Every row gives one point. Before rounding, the points of a table are all equally far from one centre. They may lie mostly on one side of it. Where is the centre, to within rounding?

Points (5 x 2):
[[ 5.8 -3.4]
 [ 5.8 -3.4]
 [-1.6  1.7]
 [ 6.9 -0.8]
 [ 3.7  3.9]]
Centre: [ 2.4 -0.4]

Points (16 x 9):
[[  6.1  -5.6   1.5  -6.5  -1.2   5.5  -8.7  -1.2  -0.5]
 [  5.1  -5.6  -3.7   1.5   0.3   6.1  -4.4  -8.9   1.9]
 [  2.7  -3.2  -5.2  -1.1   1.2  -1.3  -3.9  -6.7   1.2]
 [  2.5  -1.1  -1.6  -3.1  -3.6   3.8  -1.9  -1.3  -6.5]
 [  3.5  -2.9  -0.9  -6.5  -0.1   7.1  -2.0  -5.6  -3.0]
 [  8.6   0.5   3.6   1.8  -0.4   2.4  -2.2  -6.1  -1.5]
 [ -1.7  -1.4  -0.3  -6.4   3.4   4.7  -3.7  -1.7   0.3]
 [  3.4  -1.4  -3.2   0.8  -4.5   7.2   0.2  -3.3   4.5]
 [  4.9  -7.4   2.2  -3.2  -0.3   8.2  -5.6  -1.1  -4.3]
 [  0.8   3.3  -1.0  -2.1   0.7   0.0  -6.9  -2.7  -2.6]
 [  1.6  -3.3  -3.6   0.4  -3.0   2.6  -8.1   0.2  -5.5]
 [  2.8  -4.5   3.9  -1.1   3.6   6.6   1.0  -4.4  -2.5]
 [  0.8  -1.8  -2.8  -1.9   1.9   1.5  -4.3   2.7  -4.7]
 [  0.5  -9.1  -1.3  -2.9  -5.2   5.3  -5.6  -2.6   0.5]
 [  1.5  -0.5   1.5  -0.7   1.4   3.2  -3.5 -10.0   3.0]
 [  3.2  -2.7   0.1  -5.7   6.2   5.2  -3.8  -0.6  -1.3]]
Centre: [ 3.2 -2.9  0.3 -0.1 -0.4  3.9 -4.4 -2.2  0.5]

Points, 29 rows:
[[  3.2   0.9   2.6  -2.5   2.0  -1.4   0.1  -3.0  -0.4  -2.4  -7.0   6.2
    5.2  -0.3   0.7  -4.4  -4.0   1.6  -1.8   8.6   9.8   2.6   0.1   3.3]
 [  3.1   2.0  -2.5   3.9  -1.3  -1.9   2.2 -11.5   1.6  -1.9   2.2   0.2
    2.6  -3.2   4.2  -0.7  -1.9  -4.1  -4.8  -1.7   8.3  -2.4   1.7  -1.2]
 [  4.0  -0.6   5.9  -2.2  -2.0  -3.6  -6.8   0.3  -2.3   1.9   2.9  -1.5
   -3.3  -1.3  -0.3  -1.8  -5.8   3.8   3.4   4.5   8.1  -6.9  -4.7   4.4]
 [  4.5  -3.2   7.0  -4.5  -7.9  -2.2   1.9  -3.8  -3.7   1.2   1.0  -3.3
   -0.2   1.5  -4.6   2.8  -4.2   1.8  -0.5   4.5   9.1  -7.0  -1.5   2.2]
 [  0.2  -4.8   8.2  -1.5   1.6  -5.4  -6.2  -1.9   0.1   7.1  -4.5   1.4
    0.9   1.4   7.6   2.2  -7.4  -4.1  -1.1   0.9   4.2  -0.1  -0.4   0.2]
 [  0.9  -6.0   2.4   1.6   1.2  -2.5  -3.4  -4.6   2.6   7.8   5.3  -2.9
   -0.2  -0.6   5.1  -3.9  -3.3   0.8   2.3  -4.2   5.4  -1.2  -1.5   2.7]
 [  0.9   2.0   3.9  -1.2  -1.2  -8.1  -7.9  -1.7  -0.4   7.2   1.4  -2.8
    1.3  -0.5   1.9  -3.0   0.7  -1.5  -2.8  -6.5   9.7  -3.9   3.4  -2.1]
 [  0.9   4.8   2.6  -2.3  -7.2   1.2  -0.2  -0.3   2.2   6.1   3.4   7.6
    4.3  -0.5   1.1  -2.0  -2.1   0.6  -1.1   4.8   6.2   0.0   6.0  -0.4]
 [  3.6   1.3   0.7   1.5  -8.1  -1.0  -3.3  -3.6  -0.4  -0.8  -2.4   0.8
    1.9   4.2   8.4  -3.1  -2.2   8.4  -1.3  -0.5  11.2  -4.6  -2.3  -1.0]
 [ -1.7  -0.9  -1.0  -0.6  -1.9  -0.6  -4.8   7.6   0.9  -0.4  -2.4  -1.3
   -2.7  -1.0   0.4  -4.4  -3.7   3.4   2.9  -6.2   5.9  -5.2   1.5   2.0]
 [  5.3  -2.5  -1.0  -1.9  -2.3  -5.6  -1.7  -0.9  -6.2   5.4  -8.0  -1.1
    3.1   0.2   4.5   3.0  -0.2  -3.3  -4.9  -1.8  11.4  -1.0   0.4  -2.0]
 [  3.7  -0.6   0.3  -4.2  -0.7  -4.1  -8.5  -1.0  -6.6   1.7   2.1  -2.3
    2.7   3.8   2.4  -3.6  -4.9   2.9  -3.7   4.7   4.9  -2.7   2.2   0.4]
 [  5.0  -4.5   2.8  -3.2  -4.2  -2.7  -9.6  -3.5   2.4  -2.0   0.0   1.7
    1.4  -0.9   4.8  -3.1  -8.1   5.5  -3.6  -3.2  11.4  -3.1  -4.8  -2.2]
 [  0.7  -3.8   2.3  -1.3  -0.1  -0.7  -0.1  -7.8   0.3   0.1  -2.7  -1.1
    3.2   5.5   4.8   2.9  -1.2  -4.1   0.6   2.0  15.1   0.8   2.1   4.3]
 [ -5.0   2.6   0.5   5.0   3.5  -3.3  -3.3   4.1   1.7   2.8   5.7  -1.8
   -0.3  -0.8  -0.6   2.9  -4.5   1.0  -0.2   3.2   9.0  -4.6  -2.5   1.8]
 [  3.8   4.5   5.7   4.4  -2.4  -1.9   5.7  -4.0   4.4   1.8  -4.1  -1.1
   -0.7   1.2   4.2  -2.6  -5.3   5.4   1.7   3.1   8.3  -3.6   0.5   1.7]
 [ -1.0  -5.1  -0.1  -5.8  -9.4  -2.1  -0.9  -4.4   8.2  -1.0  -4.2   0.5
    1.5  -6.7   3.4   3.6  -4.5   3.5  -5.2  -0.1   0.5   0.2  -1.1  -0.8]
 [  3.0  -0.8   6.3  -3.1  -0.4   2.9  -6.0  -1.6  -7.4  -0.3  -5.5  -0.1
    5.1  -1.2   3.3   0.1  -2.4  -3.8  -1.3  -3.6  11.6   0.1   1.5   4.9]
 [  1.8  -4.8   2.5   2.6   1.7  -0.3   0.0  -2.0   2.2   0.4   5.6  -1.7
   -2.7   3.2  -0.4  -2.3  -2.4   2.4   0.1  -4.5  14.5  -3.9  -0.5  -3.7]
 [ -2.7   7.7   3.6   1.3  -1.4  -2.1  -3.6  -2.7  -2.5   0.6  -1.1   0.4
    3.7   0.0  -0.4  -5.1  -0.3  -1.6  -0.5  -0.8   7.9  -9.1  -1.0  -6.8]
 [  2.1   0.4   2.2  -1.3  -2.2  -4.3  -3.2  -1.8  -5.0   0.0   7.5  -2.0
    2.1   4.2  -0.2   0.7  -1.5   6.0   1.5   1.0   1.6  -2.9  -3.9  -2.4]
 [  4.1   1.2  -0.7   0.1  -3.4  -1.0   0.0  -6.7   4.2  -3.6   1.7   3.0
    1.5   3.1   3.5  -4.8  -2.1  -2.5   2.3   3.2   9.5  -3.4  -0.2   6.0]
 [  1.2  -3.9   1.0   2.1  -4.6  -4.1  -2.5   1.4  -4.1   0.6  -0.4  -4.2
    1.6  -3.7   4.6  -2.7  -2.8   3.4   5.3   3.8  11.2   3.1   3.6   2.1]
 [ -0.7  -0.1   5.0   2.8  -0.4   4.7  -0.9  -2.9  -5.0  -4.2  -0.3  -2.9
    8.5  -4.0   0.1   1.8  -4.2   1.5   5.2  -1.6   6.3  -5.6  -1.1  -1.2]
 [  4.6  -5.7   1.3  -3.6   3.2  -1.2  -4.7  -5.9  -3.5   0.0   3.0  -1.0
   -2.6  -8.4   1.1  -3.4  -1.6  -2.2  -4.0  -1.7   2.6  -3.7  -3.2  -0.9]
 [  6.5  -5.1   3.6  -0.2  -2.8  -4.0  -6.8  -4.1  -8.6   1.5  -4.1  -4.0
    2.8  -0.5   0.6   1.2  -1.6   0.9   0.8   1.4   6.4  -6.7   0.9  -4.6]
 [  2.7   2.8   2.4  -8.0  -2.2  -3.4   1.9  -1.7  -2.0   4.6  -0.2   1.8
    1.4  -1.1   6.3  -3.8  -3.5  -0.3  -0.9   1.3  12.7  -2.2  -7.7   1.4]
 [  0.8   1.9   1.3   1.1   2.8   0.5  -2.8  -5.0   5.7   5.6   0.8  -2.4
   -0.8   5.4  -1.0   1.7  -2.8  -3.4   0.7  -0.1   6.4   2.6   2.6  -5.4]
 [  2.7  -1.6   5.4   2.6   4.3  -3.4  -4.1  -5.2  -5.5  -4.0   2.3   1.0
    1.4  -2.3   6.1  -4.1  -6.9   0.5  -2.7  -2.8  10.1  -0.6   0.2  -0.2]]
Centre: [-0.1 -1.2  2.8 -1.5 -1.6 -1.4 -2.1 -2.1  1.2  0.6 -1.7  0.8  1.5 -2.2
  1.3  1.3 -1.5  1.6 -2.0  0.5  7.0 -2.3 -0.1 -0.4]

Points (27 x 24):
[[ -1.4  -2.9   2.5   0.5   1.6   8.6  -5.8   2.8  -6.8   3.5   1.6  -7.0
    5.9   0.6   1.1  -1.0  -5.0  -0.8  -2.5  -6.9   0.5  -4.7  -2.6   3.7]
 [  2.0  -0.8   4.1  -6.7   4.2   2.8   2.3  -0.8  -7.3   7.5   1.8  -1.2
    4.5   2.7  -2.1  -1.5  -9.1   2.5  -2.4  -3.1   0.4  -6.2   3.9   1.2]
 [  0.0  -0.7   4.0   0.9  -3.9   1.3  -1.3  -5.1  -5.3   4.6  -4.2   1.3
    1.2  -0.1  -5.8 -11.4  -5.0   4.7   3.2  -0.6  -1.5  -3.2  -0.4  -0.1]
 [  5.6   0.3   0.7   0.0   2.7   2.6  -2.0  -2.9  -4.6   1.0  -0.5   0.9
    0.1   1.6  -5.8  -5.6   2.8   0.0  -2.3  -8.3   8.3  -3.9   1.1  -0.7]
 [  5.7  -3.8   3.7  -4.9   0.7   1.1  -1.8   1.4  -0.7   5.9  -1.5  -0.3
   -5.2  -2.1  -6.1  -1.0  -5.1   6.9  -1.1  -5.6   2.3  -3.0  -3.8  -0.3]
 [ -3.8   4.1   1.1   1.5   1.2  -0.7  -2.4   2.5  -6.1   5.0  -1.0   0.4
   -0.6   2.3  -5.7  -0.1  -5.5   3.3   4.3   1.8   4.9  -2.6  -3.4  -3.0]
 [  3.8  -1.3  -0.1   0.3   1.1   0.4   4.0   3.1  -0.8   5.5   7.3  -1.9
    2.4  -4.5  -8.0  -3.6  -6.7   4.1  -5.7  -4.0   1.7  -4.4   2.6   1.5]
 [  1.5  -0.2   9.1  -6.5  -0.4   4.9  -4.7  -2.5  -0.3   0.9  -0.5   1.1
    4.2  -2.9  -3.0  -3.4  -4.7   3.8  -1.4   2.4   0.5  -4.0  -4.6   7.0]
 [  0.6  -3.8   6.6  -4.5  -0.3   6.2  -8.0   3.5  -1.1   2.7  -0.4   2.9
   -1.6  -1.7  -6.7  -4.4  -4.1   2.3  -3.6   0.6   0.8  -1.0  -6.0   1.4]
 [  4.1  -8.2   3.9  -2.3   3.6  -0.8   2.0  -5.5  -4.6  -0.2  -1.1   3.3
    3.5   1.0  -2.0  -3.7  -7.6   3.4  -4.4  -4.9   0.7  -6.2   2.6   4.8]
 [  1.8   1.1   5.4   5.6  -1.1   6.8   3.2   2.2  -2.2   0.4  -0.7  -0.3
    0.1   2.7  -9.5  -1.6  -3.5   5.8  -3.4  -2.7   2.5  -7.0  -2.9   5.1]
 [  2.8  -0.2   4.2  -0.3   1.5   7.8   2.6   2.7  -0.3  -0.6   6.0  -5.6
    3.5   0.7  -6.0  -1.7  -6.1   4.6  -1.9  -6.8  -0.6  -7.7  -1.6   4.9]
 [  3.1  -3.1  -0.3   4.5  -2.9   4.1  -2.7   1.8  -0.3   1.8   3.2   1.3
    5.7  -0.9  -1.0  -4.9  -2.5   1.2  -2.5 -10.0   5.4  -6.9  -6.1   0.9]
 [ -1.9   1.5   4.7  -0.4   2.0   6.3  -2.3  -1.9  -2.8   1.4  -5.7  -2.2
    3.9  -4.6  -7.4  -4.8  -0.3   0.3   0.3  -5.1   2.7  -9.6   1.1  -2.1]
 [  2.1  -2.2   6.4  -1.5   1.7   5.2  -0.3   0.1   1.7   5.8   1.0  -3.1
    0.3  -1.0  -4.2  -0.8  -7.3   4.5  -1.4  -6.5   9.9  -3.6  -1.6   2.8]
 [  0.0  -4.4   2.7   0.4   0.2   2.9   0.1  -0.4   2.4   3.6   3.4  -4.0
   -0.3  -1.2  -0.8  -1.6  -3.2   5.3   1.4  -6.0   6.6  -8.7   1.6   5.3]
 [  4.1  -4.5   1.3   1.1  -3.3   7.9  -3.2  -0.4   0.5   2.2  -4.6  -1.0
    4.7  -3.7  -6.5   1.2  -2.1   6.3  -1.6  -6.6   2.3   3.2  -2.4   3.5]
 [  0.5  -3.9   2.1   4.3   3.5  10.3  -1.7  -1.6  -3.3   0.7   2.5  -3.9
    1.2   0.1  -9.9  -3.6  -2.4   4.9  -4.5  -5.4   2.1  -2.9  -0.9   4.0]
 [  6.1  -0.4  -6.6   1.1  -3.0   4.1   0.6   2.9  -4.0   0.6   0.4  -2.5
    6.4   1.5  -9.4  -1.7  -7.7  -4.4  -0.2  -6.2  -1.1  -6.0  -1.6   6.1]
 [ -1.9  -0.5   3.1   2.4   7.1   2.2  -1.5   2.1  -4.2   7.5  -1.6  -2.5
   -0.7  -4.6  -8.5  -5.9  -2.5   4.5  -1.3  -5.1   0.0  -0.2  -6.2  -0.8]
 [  4.8  -1.3  -6.9  -2.1   0.4   3.0  -3.0   1.4  -5.3   3.0   2.1   1.2
    1.9   2.3  -6.1  -3.2 -10.9   2.4   0.4  -3.3   2.1  -1.5  -4.3  -4.8]
 [  1.3  -3.6   5.6  -0.2   7.4   7.1  -2.6   5.8   1.8   0.8  -0.9   0.1
    1.0   1.7  -3.3  -5.9  -7.4   4.9   2.9  -4.4   5.9  -3.3   1.8   0.6]
 [ -2.5  -2.6   0.1  -5.6   0.8   5.6  -2.9  -2.1   0.6   0.8  -5.8  -4.5
    4.8   0.8  -5.2  -1.3  -2.0   3.2  -1.5  -1.0   8.8  -7.3  -1.2   1.3]
 [  6.9  -0.9   1.9  -4.8   1.9   1.6   2.8   0.3  -3.0   6.6  -2.5  -4.5
   -2.1  -2.1  -4.8  -2.6  -7.1   4.2   1.9   0.5   2.7  -2.9  -6.3  -0.2]
 [  4.5   4.0  -1.5  -3.6  -0.1  -3.8  -1.4  -0.6  -2.3   5.4   1.1   2.0
    6.0  -1.9  -6.7   5.9  -4.3   3.4  -2.7  -4.0   1.0  -3.1  -4.6   1.7]
 [  0.8  -0.7   2.0  -3.9  -3.1   2.5   2.6  -0.5  -5.0   2.7  -3.7  -0.6
   -4.0  -0.6 -10.4  -2.8  -8.6  -3.5  -1.8  -3.6   3.1  -7.0  -1.9  -0.4]
 [  9.6  -4.3   2.6  -1.2   2.5   5.8  -5.2   2.9  -6.1  -1.2  -1.8  -1.6
   -1.7   0.7  -4.0  -5.8  -3.1   3.7  -0.4  -2.8   5.6  -1.4  -1.7   1.6]]
Centre: [ 0.8 -0.7  0.4 -0.3  1.4  1.7 -1.2  0.9 -1.4  1.9 -1.3 -0.1  3.1  0.4
 -3.9 -3.2 -4.4  0.2 -0.8 -3.0  0.3 -2.1 -0.9  3.0]
